Every row gives one point. To make a cloud, some directions were put in groups of two or more. Within a group, all points are equally far from the middle, so they leave a hole (a ring in 2 directions, a hollow ball in 3). The other directions are filled evenly. Then the cloud was stretched, turned, moved and blurred a little. How many holes are there, and how many directions does each take, smallest first?

Cloud:
2 61

-14 5

-19 26

25 57

29 72

6 -37

1 73

-37 41

-44 22

48 -23

-25 10

18 74

14 22

-44 33
Holes: 0

Cloud (14 x 2):
-53 26

17 -31

40 17

25 -42

12 3

-16 -4

59 -3

59 -47

-70 -18

-53 10

-3 -8

-9 15

52 -74

7 -70
Holes: 0

Cloud (22 x 3):
-70 -25 30

-10 16 53

81 -10 25

-14 -30 -37

-20 2 -54

20 -30 -16

-72 -14 73

43 -11 24

-46 4 -14

-17 42 -21

-65 12 1

-94 -22 17

12 14 -52

52 -31 4

-30 37 -48

8 48 -19

51 -4 22

14 -35 -27

2 -36 36

-11 21 33

19 -73 16

57 -20 -73
Holes: 0

Cloud (20 x 3):
48 38 -13

-24 -7 53

33 -17 28

37 45 5

22 43 32

-61 -15 -39

22 -46 20

-12 -10 21

-37 -5 24

26 -28 61

58 53 -31

-12 2 -16

68 47 -70

-42 -58 57

10 61 -76

1 49 1

55 57 25

2 22 0

7 -16 44

-62 -23 0
Holes: 0

Cloud (29 x 4):
-14 71 -54 18

-28 4 25 -70

1 61 -55 43

-56 -51 -11 25

-58 -8 10 23

-1 43 13 36

32 29 35 -22

-19 -61 49 -57

-2 -24 -53 54

-8 -46 -33 51

52 -41 1 -12

47 -53 8 11

-64 -18 -7 -53

-63 28 -18 -22

54 -18 -13 -24

-32 -57 -33 -41

-23 -56 56 -5

-74 -26 -18 -4

-45 55 -27 8

48 -2 -25 -31

53 3 -7 43

-15 71 -53 2

61 -3 -5 -16

-16 -26 51 -60

19 45 -38 59

-12 -63 -22 -48

-5 8 49 5

-20 0 46 13

-59 19 -3 17
Holes: 2 (2, 2)

Cloud, 29 rows:
-59 -36 -25 -11

0 -43 25 -18

-51 21 10 63

-28 40 -24 59

-8 -43 10 -57

-1 -75 7 11

-6 -1 -87 -13

16 49 -69 37

18 31 -49 -28

18 -32 -8 51

23 2 9 -14

-8 14 -11 -67

-82 -37 -44 36

-52 -7 -3 -50

-1 -8 -23 57

-57 35 -32 72

-7 -31 -31 21

-69 17 35 -10

-103 -40 -3 -37

14 60 -37 -13

6 13 -27 -23

-10 -58 -8 -27

-8 28 8 69

1 34 -22 -57

4 36 -40 -30

9 -38 -79 -50

16 48 -27 -34

30 30 -37 18

-21 -64 34 -22
Holes: 0

Cloud (32 x 4):
0 43 45 42

47 5 22 -15

47 4 52 -1

-49 70 37 2

-22 -45 -38 21

-14 98 27 -4

-15 72 -63 -33

-19 -44 -33 -32

-1 -13 63 39

11 -24 82 19

36 21 43 -20

-12 -50 -43 15

-64 36 3 19

-21 -4 44 42

-5 103 12 -7

-29 63 54 -19

40 -19 -22 -7

-52 -5 -29 28

-23 -69 -9 -6

-57 -24 -11 -36

-1 -20 -39 -39

-26 -60 21 23

-30 29 -82 9

-49 24 54 -23

32 34 -40 22

-61 -13 -19 -38

52 -2 0 7

-14 -18 -42 -42

22 62 24 35

-9 46 43 40

23 -6 82 2

6 -53 -39 -5
Holes: 2 (2, 2)

Cloud:
-1 -32 113 22 -1 -22

-32 24 20 9 -84 17

19 53 17 -20 6 16

-6 65 21 -26 0 -31

-56 -69 -21 33 -5 2

-31 -19 -52 53 -5 -57

36 11 -37 14 -4 -90

5 -25 58 -44 -14 -34

12 10 25 -28 -33 -51

23 3 3 65 22 -16

22 -19 83 4 -28 3

-60 -80 61 -21 36 -21

-52 18 -7 5 10 6

-24 19 -41 -11 -2 36

-11 -39 -42 24 -28 -32

-34 -77 -32 24 2 -44

1 13 28 7 -56 14

-31 3 -21 -23 -67 65

-13 -20 -19 -18 -63 23

4 -82 20 27 7 4

-34 -19 30 17 69 -43

15 72 -53 46 -28 0

-48 32 -57 -29 -37 -22

17 0 -27 67 29 -56

52 -57 63 47 -9 9

-36 42 -78 19 -3 -42

23 -6 9 17 -45 28

-29 40 -31 58 -48 -2

-41 -46 -39 17 44 -48

-54 -15 26 27 68 -40

-14 11 -17 56 -3 -13

12 19 -42 -56 14 -43

27 -38 40 67 -52 -52

18 -17 17 27 46 32

-55 -16 20 -17 94 -8

8 -66 -18 48 -5 60

-74 29 -9 0 -25 -39

1 40 -60 -17 -36 -14

-7 27 -66 27 -41 11

-23 -39 -70 4 -1 -32

11 1 -57 -2 15 -59

-10 8 26 -10 -1 -36

-10 -30 -57 56 60 5

-40 30 -23 59 -65 25

-37 0 -32 25 58 -51

14 -109 6 16 -1 -42

27 -7 -4 57 -39 -58
Holes: 0

Cloud (53 x 6):
-13 20 0 -45 -36 -6

35 -1 -19 -10 78 27

-26 45 45 -23 50 52

-39 20 -36 49 0 -32

49 -61 -55 9 -7 -18

19 68 -24 -21 0 -18

10 -48 7 -71 30 -4

-23 -35 26 -6 -12 77

-53 32 40 31 -46 -36

-45 -32 -9 13 25 59

-14 -23 10 -23 -64 -2

60 -5 -23 7 -17 -75

-20 -62 31 -38 9 -35

15 31 71 -31 12 -12

-14 -39 38 -18 15 -61

-77 34 34 -28 -30 3

-45 -27 -15 -29 25 -80

-95 -4 5 9 -48 -7

23 13 -81 27 21 3

-25 25 9 22 33 71

3 12 -3 -57 71 -49

-96 15 12 8 -38 -42

-28 -2 63 -60 28 16

-63 2 26 -5 23 -64

-46 27 -5 -16 -25 66

72 33 -36 -14 27 -32

-82 45 25 -35 32 26

8 29 -75 30 23 9

18 51 -61 -6 12 31

-42 -6 19 50 -54 16

25 37 -19 48 -53 -12

-95 8 -4 -38 28 -25

-11 23 -76 23 2 42

-13 21 23 -42 -41 -18

65 42 20 1 -14 -3

-82 27 -13 -31 21 -55

-6 41 -70 5 36 32

-87 28 24 7 -42 -45

44 -8 16 -18 37 -65

-28 58 41 -2 40 36

15 -41 -29 -14 -55 11

-60 -14 62 -3 -32 -26

59 -45 -23 20 -46 -22

9 -40 12 -15 36 76

-39 3 -18 47 -50 51

-24 47 -34 31 39 13

-2 65 -37 33 -8 32

-35 49 35 -27 -38 -21

11 21 -13 50 -51 45

-9 -14 23 11 31 -50

-27 11 -42 38 -56 -61

-6 21 32 -42 -14 54

-44 44 45 -25 56 -12
Holes: 2 (3, 3)
